Rows are points. Each copy is the shape, with its points in the same order, turned, moved and blurred by noise. Some copies are also mirrored. Which?

Shape (9 x 3)
array([[ -1,  20, -16],
       [-31, -23,  21],
       [104, -76, -10],
       [  4,  55,  -8],
       [-51,  15,  54],
       [-20,  55,  12],
       [-62,  -9,  16],
       [  1,  34,  -7],
       [-28,  19,  30]])
Copy 1 (9 x 3)
array([[-10, -18, -32],
       [ -2,  -6,  26],
       [ 31, 120, -27],
       [-32, -26, -57],
       [-53, -37,  32],
       [-53, -48, -30],
       [ -5, -39,  29],
       [-19, -22, -43],
       [-39, -35,   3]])
Copy 1 is: only turned
Copy 2 (9 x 3)
array([[-20,  22,  18],
       [ -9, -12, -36],
       [-82, -96,  65],
       [  9,  40,  38],
       [ 45,   9, -46],
       [ 28,  39,   8],
       [  2,  15, -55],
       [ -8,  28,  26],
       [ 23,  13,  -8]])
Copy 2 is: mirrored

Shape (11 x 6)
array([[ -25,   -5,  -28,   -6, -112,   82],
       [  39,  -53,   -2,    0,  -62,   46],
       [  -8,   30,  -13,   -5,   41,  -61],
       [  36,  -53,   46,   16,   26,   42],
       [  19,   10,   33,   -4,    1,  -51],
       [  23,   -7,   37,  -19,   43,  -38],
       [  20,  -17,   26,   -1,   35,  -75],
       [  14,  -51,  -19,   49,  -25,   40],
       [  15,   12,   30,   26,    0,   28],
       [   2,   10,   46,   28,   -3,  -55],
       [ -87,  -19,    5,   -1,   18,  -40]])
Copy 1 (11 x 6)
array([[-83, -88,  46,  31,  -3, -32],
       [ -1, -55,  21,  54,  16,   6],
       [ -5,  70,  17, -60, -37,  28],
       [ 32, -21, -40,   2,  41,  19],
       [ -4,  40,  25, -28,   6,  62],
       [ 39,  42,   2, -50,  12,  41],
       [ 29,  78,  17, -30,   9,  55],
       [-17, -15, -22,  53,   1, -16],
       [-21, -19, -26, -19,   4,  33],
       [-28,  52,   5, -27,  15,  64],
       [-44,  72,  23, -54,  29, -37]])
Copy 1 is: only turned
Copy 2 (11 x 6)
array([[ 99,  45,  75,  43, -46,  21],
       [  3,  -1,  62,  51, -40,  22],
       [ -5,   8, -84, -33,  -2, -25],
       [-67,  21,  54,   3,  -2,   1],
       [-14,  -6, -41,  21,  16, -40],
       [-41, -13, -28, -17,  18, -35],
       [-49, -15, -59,   3,  -4, -46],
       [-23,  51,  32,  31, -54,  29],
       [-11,  39,  15,  14,  21,   2],
       [-22,  26, -45,  34,  17, -48],
       [ 13,  53, -32, -37, -44, -81]])
Copy 2 is: only turned
Copy 3 (11 x 6)
array([[106, -37, -54,  79, -50,   7],
       [ 80, -30, -60,  19,  33,   5],
       [-44,  12,  30, -29, -18,  36],
       [ 12, -30, -16,  27,  87, -13],
       [ -2, -16,  30, -45,   8,   0],
       [-19,  11,  29, -32,  40,  -5],
       [-37,  -5,  12, -64,  26,  -2],
       [ 22, -55, -65,  31,  30,  28],
       [ 16, -44,  20,  33,  31,  15],
       [-13, -52,  33, -38,   0,  -8],
       [-61,  -6, -17,   8, -46, -33]])
Copy 3 is: mirrored
Copy 4 (11 x 6)
array([[ -27,   75,  -88,   39, -102,  -11],
       [  41,   33,  -32,   41,  -88,  -44],
       [ -15,   15,   26,    5,   62,  -33],
       [  51,  -46,    8,   27,  -53,   -6],
       [  23,   12,    8,   58,   38,  -29],
       [  25,  -16,   47,   46,   24,  -17],
       [  21,  -16,   37,   43,   49,  -55],
       [  26,   -6,  -48,   -1,  -62,  -50],
       [  28,   -5,  -32,   24,  -13,   13],
       [  19,  -11,  -22,   59,   49,  -33],
       [ -85,  -28,   -4,   40,   21,  -45]])
Copy 4 is: only turned

Shape (15 x 9)
array([[-15, -26,  -7, -69, -10,   8,  30,  -8, -18],
       [ 20,  48,   4,  13,  11,  21, -46,  -4, -24],
       [-13,   6,  75,   0,  50,  39,   8,  -7, -25],
       [-22, -35,  25,   6,  24,  46,  37,   3, -39],
       [-17,  54,  30,  19,  -8, -10,  19, -13, -31],
       [-36, -30,  12, -19,   1,   8,  16,  55,  -1],
       [ -6,  14,  11,  -8,  63,   2,  30, -10, -52],
       [ -1,  50, -26,  -5,  12,  49,  -2, -17,  -5],
       [  4,  49,  -9,   8,  27,   8, -25,  27, -27],
       [ 10, -31, -12,  19, -15, -37,  -2,  29,  40],
       [ 41, -32, -75,  51, -54, -33, -32,  20,  16],
       [  7,  33,  21,  -2,   7,  12,  18,  22,  11],
       [ 92, -21, -49,  15, -61,  -9, -56,  43,  -4],
       [-40, -37,  -3, -16,   9, -11, -12, -24, -13],
       [-22, -54,  21, -35,  48,   5,  46, -22,   2]])
Copy 1 (15 x 9)
array([[ 57,  13,  56,  -7, -35,  22,  18,   8, -51],
       [-23,  14, -45,  18,   6, -30,  31, -23, -17],
       [-35,   0,  -2,   4,  37,   6,   9,  18, -95],
       [ 12,  14,  -1, -17,  25,  52,  -9,  10, -73],
       [  0, -12, -14,  38,  -1, -30, -30,   5, -44],
       [-14,  31,  42, -39, -27,   7, -23,  -4, -52],
       [ -6, -28, -17,  15, -22,  33,  10,   4, -85],
       [  1,  29, -18,  52,   8,   8,  21, -22, -13],
       [-35,   9, -36,  18, -28, -10,   7, -37, -34],
       [-23,  -1,  27, -41, -33, -10, -18,  22,  29],
       [  7,   0, -19, -64, -37,  -9, -21,  -9,  89],
       [-26,  -2,  28,  14,   8,  -7, -14, -17, -30],
       [ 14,  -5,  -5, -83,  -7, -34,  32, -58,  68],
       [ 18,  26, -12, -17, -36,  13,   5,  54, -40],
       [  8,  -6,  33, -13, -18,  61,  15,  56, -58]])
Copy 1 is: mirrored
Copy 2 (15 x 9)
array([[ 13,  31, -23, -16, -30,  43, -33,  18,  -1],
       [-36,  28,   0,  54,  29, -31,  19, -24,   7],
       [-48, -24, -38,  37,  12,  44, -13, -55, -26],
       [-41,   6,   1, -10,  -9,  63,  -3, -37, -34],
       [-32,  15, -56,   4,  17,  -1,  49, -24,   6],
       [ 10, -14,  11, -35,  18,  42, -18, -22,  15],
       [-13,  28, -25,  41, -10,  62,  28, -44, -15],
       [-24,  53,  -7,  20, -20, -31,   3, -50,   9],
       [-10,  29,   4,  37,  34,  -4,  22, -45,  25],
       [ 14, -42,  42,  -9,  -7, -11,  29,  17,  23],
       [ -2,   8,  95, -12,   1, -48,  56,  53,  27],
       [-23,  -8, -20,   7,  -3,   1,   8, -33,  38],
       [-35,  16,  88,  25,  18, -38,  13,  68,  62],
       [ 24,   5,   3,  -6,  -1,  17,   2,   5, -43],
       [ 15, -19, -12,   5, -48,  64, -13, -16, -38]])
Copy 2 is: mirrored
Copy 3 (15 x 9)
array([[ -7, -18, -11, -41,  12,  24,  60, -11,  -8],
       [ 57, -12,   3,  10, -40,  -1, -24,   7,  39],
       [ 70, -19, -92, -21,   5,  28,  -3,   5,   9],
       [ 45, -31, -53, -19,  51,  42,  24,  26,  20],
       [ 78,  12, -15,   1,  13, -22,  13,   4, -11],
       [-11,  24, -44,  -4,  28,  52,  39,  36,   2],
       [ 69, -21, -37, -67,  27,   3,   8,  34,   9],
       [ 29, -47,  -7,  11, -10, -32,   6,  27,  32],
       [ 47,  16,  -3, -10, -25,  -4,  -5,  52,  44],
       [-27,  41,   4,   1,  42,  19, -35,   7, -11],
       [-28,  25,  96,  26,  54,  20, -51,  27,  12],
       [ 27,  13, -37,  -1,  10, -14,  10,   4,  30],
       [-24,  35,  89,  23,   9,  47, -44, -15,  66],
       [  5, -30,  -8, -30,  18,  43,   2,  27, -37],
       [ -6, -46, -66, -65,  50,  27,  13,   4, -17]])
Copy 3 is: only turned
Copy 4 (15 x 9)
array([[ -60,  -16,  -22,    2,   18,   40,    9,  -19,  -22],
       [  54,  -10,   -7,   38,   -9,  -12,  -23,    7,  -41],
       [  -4,   -8,  -27,   68,  -13,  -47,   44,   -8,    7],
       [ -28,  -68,  -24,   25,   -6,  -20,   39,   -7,    5],
       [  25,    5,   11,   32,    0,   13,   45,   39,  -22],
       [ -37,  -27,   -2,  -23,   41,  -29,   15,   -4,  -14],
       [   9,   -7,  -34,   12,  -39,    1,   53,  -19,  -13],
       [  30,  -19,  -60,   23,   -1,    9,  -11,   32,  -41],
       [  45,   -1,  -17,    0,  -13,  -25,    1,    8,  -52],
       [   2,    0,   19,  -40,   28,   -3,  -37,   15,   31],
       [  40,  -44,   46,  -64,   14,   40,  -85,   27,   12],
       [  -4,    9,  -19,    8,    2,  -22,    3,   39,  -13],
       [  19,  -35,   56,  -31,  -15,    6, -121,   15,  -30],
       [   1,  -27,   -8,   10,   41,   26,   13,  -40,    8],
       [ -54,  -14,  -46,    5,    5,   13,   31,  -36,   41]])
Copy 4 is: mirrored
